Each row of a before or after table is a point. One or more steps were done to the points. Then noise was added and the rows were shuffled. The steps act on columns, c1 being the first. Name the steps. A step turns or swaps two columns, mirrors them in a line or flattens them onto one, adds a multiple of one to another, or multiplies or shifts one. Angles are multiples of 10 degrees, from the lower column toward the higher: turns from -170 to 170, lines from 10 to 170 but not 90. Use the fewest steps. Two steps may share a column if one is a turn and the other turns, adds or multiplies; they go together, in the order done. Otherwise the lowest column goes first.

Before, 12 rows:
[[ 26 -59]
 [ 12  35]
 [  4  20]
 [ 16  38]
 [ 42 -23]
 [ 17 -33]
 [-31  25]
 [ 29 -32]
 [-10  30]
 [  3   8]
 [ -3 -55]
 [-60 -15]]
After (12 x 2):
[[  9  40]
 [-48 -19]
 [-23 -23]
 [ 39   5]
 [ 23  19]
 [-22 -40]
 [-28  46]
 [ -2 -47]
 [ 34  -3]
 [ 21   5]
 [ 10   0]
 [-39 -45]]
Steps: turn c1 and c2 by -70 degrees

Before:
[[ 23  -4  -4  10]
 [  1  18 -14   3]
 [-17  14 -22  30]
 [-28  43  -5 -11]
 [ 18 -26 -29 -11]
 [-15   6   9  -1]
 [-17  10   0 -35]
 [ 27 -27  -2   0]
 [-60 -12 -13  -6]
 [ 12 -19  15   0]]
After:
[[-20   6   1   9]
 [ 25 -31 -20 -51]
 [  6  18 -14  24]
 [-54 -11 -34 -21]
 [ 23  -6   2   3]
 [-11  13 -23  50]
 [-24  43 -12  52]
 [ 25 -27  14 -41]
 [-17   7  -3 -23]
 [  6 -19  19 -28]]
Steps: turn c1 and c3 by 20 degrees; add 1.5 times c2 to c4

Before (12 x 9):
[[  3  -3 -17 -25  -7  -9  44  30 -15]
 [  8  26 -25  -5 -33  -5  12   2   1]
 [ -2  -8  10  -5   6 -11   9  -4   9]
 [ -9 -10  30 -25  21  -6  45 -18  22]
 [ -5  -5  55  24   1 -14  60 -26  25]
 [ 19 -21   3   6  19  21 -33 -11 -35]
 [ 11 -31   9   1 -15   6 -24  -4 -10]
 [  5  14 -18 -23 -32  22  29   9 -12]
 [-50  17 -38   3 -35  -3  28   0 -10]
 [ 38 -31 -26  16   2  16  -3 -22  -9]
 [-16  12 -33   4 -11  23  -7  29  -4]
 [ 12   1  10 -15  25  -2 -16   8 -28]]
After (12 x 9):
[[ -6  -6  10  -8   3   2   9  -5   8]
 [ 10 -30   9   4  -7  -3 -24   1 -14]
 [-39  17 -41  -4 -31  -3  26 -26 -22]
 [-30  11 -32  21 -11  14  -5  20 -10]
 [ 22 -20   2  23  25  12 -33  -4 -21]
 [  2  15 -18   5 -25  36  28   6 -24]
 [  3  26 -29  -8 -31   2  14   7 -15]
 [  2  -7  34 -22  12  19  42 -18  28]
 [  6   6  11 -14  32  13 -14  17 -18]
 [  9  -3  53   8  -8 -28  63 -20  28]
 [ -9  -1 -18 -20  -5  13  46  26 -18]
 [ 45 -31 -27  23   6   0  -6   3 -12]]
Steps: turn c1 and c8 by 30 degrees; turn c4 and c6 by -50 degrees; turn c5 and c9 by 20 degrees

Before (13 x 12):
[[ 24   8  25 -14  28 -17 -47  -3   5  10  19   5]
 [-15  37  33 -50  11 -38   4  44  41   5  -2  22]
 [-48   1 -21   4 -18   4 -31  48   2  40 -15  20]
 [-60 -11  -9 -26 -11 -37  17  14  33   0   2   1]
 [ 50 -31  11 -12  12  60 -24   6 -31  30  -8  -6]
 [ 38 -23  33   6  50  36 -34  -4 -30 -12 -13  37]
 [-45  46  -4  -2   3  -2   5  18  20  -7  10   2]
 [ 15 -26 -10  23  15   0   4  20  19  55 -57 -31]
 [ 30  10   7 -22  51 -35  32  -7   3  14  33  35]
 [-48  29   4 -12 -28 -37   3  18 -21   3 -13   8]
 [ 25   5  28 -32  42  21 -23 -31   4  39 -16  27]
 [ -9   6  56   2  22 -44  49  -1  32  27  36  16]
 [ 28 -19  -8  26 -30   3   6   6  39  37 -36   8]]
After, 13 rows:
[[ 37   1  45  25 -26 -30 -20  16 -20  28 -28 -20]
 [-11   5  51  25 -33  -3  17  36 -47  46 -24  19]
 [ 39  32 -30 -29  10   5  23   2   6  30 -32 -24]
 [ 59  34  14 -29   8  18  19   1  28  12 -47  11]
 [ 33  12  11  25  -8   9  -3  62 -18  51 -13  42]
 [ 26  17  22 -33 -59  -3 -19 -44  -1  -8  48 -38]
 [  6 -12  13   8 -32  45 -51 -36   9 -12  -8 -56]
 [-10 -28   6  -1   6  17  -6  -3  19 -41  13 -38]
 [ 39   1 -22  21  21  49  12   4 -15 -48 -22  -8]
 [  5 -36 -28  -3  -3  19 -11 -39  -9 -45 -13   2]
 [ 12  -2  27  53 -25  -7   4 -15   2  24   5  -8]
 [  0  24 -10  -4  10  17 -27 -34   8 -59   3 -21]
 [ 15  -7  50 -10  -9  -4 -30 -37 -24  27  38 -26]]
Steps: swap c1 and c10; turn c2 and c9 by -150 degrees; turn c9 and c12 by 120 degrees; turn c3 and c5 by -90 degrees; turn c4 and c7 by 110 degrees; turn c4 and c11 by -20 degrees; swap c6 and c8

Before:
[[ 19  -7  15  -4   6   3  20   9 -12 -11   1 -13 -35 -12  10 -16  17   0]
 [ 19 -30  -5   8  -4  22  12 -15  -9   5  14  21   7 -26   6   5  32  -7]
 [  2 -16  14  13 -15   0  13   7  13  17 -19  -7  15 -20 -31   0   2  14]
 [-12 -26  27  23 -32  -3   0 -11 -18 -28   6 -12  -5  20 -41   8  -5  -2]
 [ -2 -14  17 -24 -23  34  31   4  17  11  12  13 -10 -16 -25  13  22   3]
 [  0 -18  -3   7   8   8  26   4 -13   5 -20  24 -46  -8   0  -8  22 -50]
 [-16   6  13 -21  -2  19   4  18 -10 -14  -7  15 -12  16 -15  35  31 -17]
 [ 25  -9 -18 -10  -1  -1 -11  17   9 -11  23 -12   3  13 -16  -5  25  10]
 [  0 -17   5 -13 -19   4  -4 -21  -5   9  16  -3  -9  14  15 -33 -10  57]
 [-27  -4  -3 -23  -3   0  -5 -13 -13   6 -17  -7  -8 -24 -12   8  -6   2]
 [  6 -11   4   3 -10  49   7  -3 -38 -60  -4  15 -28  -1 -17   2  26  -1]]
After (11 x 18):
[[-11  21  -3  25 -35  -1  -6   2  -2  27   7 -12 -12  19 -40  -5  -4   4]
 [ -1  34 -31   7   5   7  10   6  -8  -6 -18  24  14  -6   2  30 -36 -46]
 [-28   8 -33 -21  -3  -1   4   1   3  -5 -15  -8   2 -21 -10 -11  -2   5]
 [  1  18 -23 -15 -22   2 -24  -7   5 -17  17  -4  -8  10  13  19  46  35]
 [-12   0 -18 -27  -3  20  23  16 -14  24  -3  13   7  17 -16 -22   3 -31]
 [ 11  21 -30   5  -9  49 -20  18 -13  62  -7  18  14   2 -17  -2   8 -21]
 [  3   3 -15  14 -19   3  11  -4  -5 -15 -18  -9 -15 -24 -30   8  16   7]
 [ 19  22 -14  -2   6   0  -5  11  -7  11   2 -10  14 -11  11  22  10 -14]
 [  2  11 -14 -25 -21  36  32  -4   5  -1   9  15  -2 -20 -25  15  13 -19]
 [ 28   7 -49  -9   0  -3 -14   5  -4   6  23 -11  -7  15 -17  -2  17 -17]
 [ 19  20 -33  10  -1  25  14  -7   3  -4  12  20 -26 -27   9   7   9 -31]]
Steps: multiply c13 by 0.7; turn c2 and c13 by 140 degrees; shift c3 by -30; turn c7 and c16 by 130 degrees; turn c7 and c10 by -160 degrees; flatten c8 and c9 onto the line at 140 degrees; turn c17 and c18 by -60 degrees

Before, 11 rows:
[[-15 -12 -27  20  -6  12 -10  -3  16 -24  27  -4  12  16 -23   1  -7  20
  -16  13  21 -11 -46  25   3 -23 -11   1   0  27  20  43]
 [  1 -44   7  -9  44 -19 -12  20  22 -25  -2  10 -29  -2   0 -42  15  29
   -5   0 -33 -19  15   9  10  18  -4 -33 -18  12  18  39]
 [-21 -47  16   4   6  13 -18  -1  -8   8   0 -13  14  23 -31 -11  49 -15
   -9 -26  20 -30 -47 -26  -7 -32 -28 -14 -17  15 -14  20]
 [ 28 -29  22  -2   2  18  -9   9  17   8  26  32  17  16  13 -36  43  29
  -11 -24   7  12 -31 -33 -30  13  -4  15  -5  36 -32 -13]
 [-17   2   5  -1 -11  15 -20   2 -43 -20  32  26  30   8   3   5   1  -7
   25  13 -27  10  21 -23  22 -15  12 -33   5 -15 -26   5]
 [ 17   2 -30  12  -9  29  -4  21 -11   0 -16 -12  11 -11  24 -11 -10  20
    8  13  -3  17  12 -22  33   9 -33 -34  26  29 -19 -17]
 [ 12   0 -29  40   0 -32  26  16   7 -13 -12  -1  33  13  35 -29  13 -20
    9 -25  20 -28 -22 -16  23 -22   7  20 -33  -4  25  13]
 [-36   5  -9  -4  -3  26  14 -23 -20  -7  10  33 -19  25  12  19  -2 -19
  -37  29  -3 -27   4  -5 -28  13  19  19 -32   2 -26  11]
 [-32 -11  22 -11  38 -31  11   5   0   7  24  37 -27 -32  28 -26 -11  -3
    3  27  28  29 -40  27   8 -40  22  28 -23 -29 -33  43]
 [ 17 -36 -36  16   6 -13  19  -8  20   6 -16  25  21  -4 -16 -41  20 -13
   10  18 -21  -9   3 -33  24  21 -28 -13  35  10   3  23]
 [  0 -10 -12 -12 -11 -31  48 -15   9 -14  34   0  -8  21  16  -9  14 -23
  -24  26  14  -1   7  26  -9  -2   2   5 -21  19 -29 -14]]
After:
[[-20 -46  13   1  -2  13 -23  -1 -25 -38   6 -12  18  -2 -30 -13  47   0
   -7 -26 -21 -26  33   7 -25 -31 -27 -12 -17  15 -14  18]
 [-34 -13  23 -12 -19 -28   9   4  27 -35  34  35 -25   0  26 -24  -8   9
   -2  26  -9  31  26   0  33 -40  20  35 -21 -25 -17  63]
 [  0 -46  10 -10  -6 -16 -18  19  14  27 -12  10 -33  15   6 -43   8 -32
   -3   1  48 -20   6 -20   4  16  -5 -42 -26   9  10  46]
 [-16   0   4   0  21  13 -19   1 -35  30  40  29  32  24   2   6   4   7
   28  15  19   9  -5  39  -4 -18  11 -48   4 -14  -6  -4]
 [ 25 -29  22  -2  -6  17  -6  10 -29 -26  38  36  20 -28  15 -33  29 -45
   -9 -21  -9  14  21 -23 -21  12  -2  17  -5  35 -15  -8]
 [ 14   1 -31   9  -2  28  -5  20 -24   8  -8 -10  10  32  24  -7 -19 -17
    4  16   2  14  -6   8  15  12 -31 -45  29  26 -26 -22]
 [-36   3  -9  -4   6  26  13 -17  -8   8  20  35 -13 -25  11  21  10  16
  -40  26  -3 -26   3  17 -32  15  14  22 -35   2 -19   4]
 [-15 -13 -28  22  17  14 -11  -3  28 -11  15   0  12   0 -19   8 -12 -14
  -19  15 -19  -9  52 -11 -11 -24  -7  -2   2  30  32  37]
 [  3 -14 -12 -12  -4 -29  49 -13  26  10  43   6 -12  -1  15 -12  22  22
  -22  26 -14  -3   1  -2 -26  -2   2   4 -26  19  -8 -17]
 [ 15   5 -25  40   1 -33  23  13 -11  -7 -20  -2  27  24  36 -28  20  13
    8 -24 -19 -31  22 -17 -13 -20   9  30 -33  -7  19  17]
 [ 15 -37 -36  15  13 -15  17 -13 -25  -9 -14  24  21  22 -13 -46  26   2
   10  18  24  -7  -7 -30   6  17 -31 -14  35  11  -9  21]]
Steps: turn c5 and c21 by 160 degrees; turn c5 and c32 by -30 degrees; turn c9 and c24 by -80 degrees; turn c10 and c23 by -140 degrees; turn c11 and c31 by 30 degrees; turn c14 and c25 by -80 degrees; mirror c17 and c18 in the line at 170 degrees; multiply c28 by 1.3
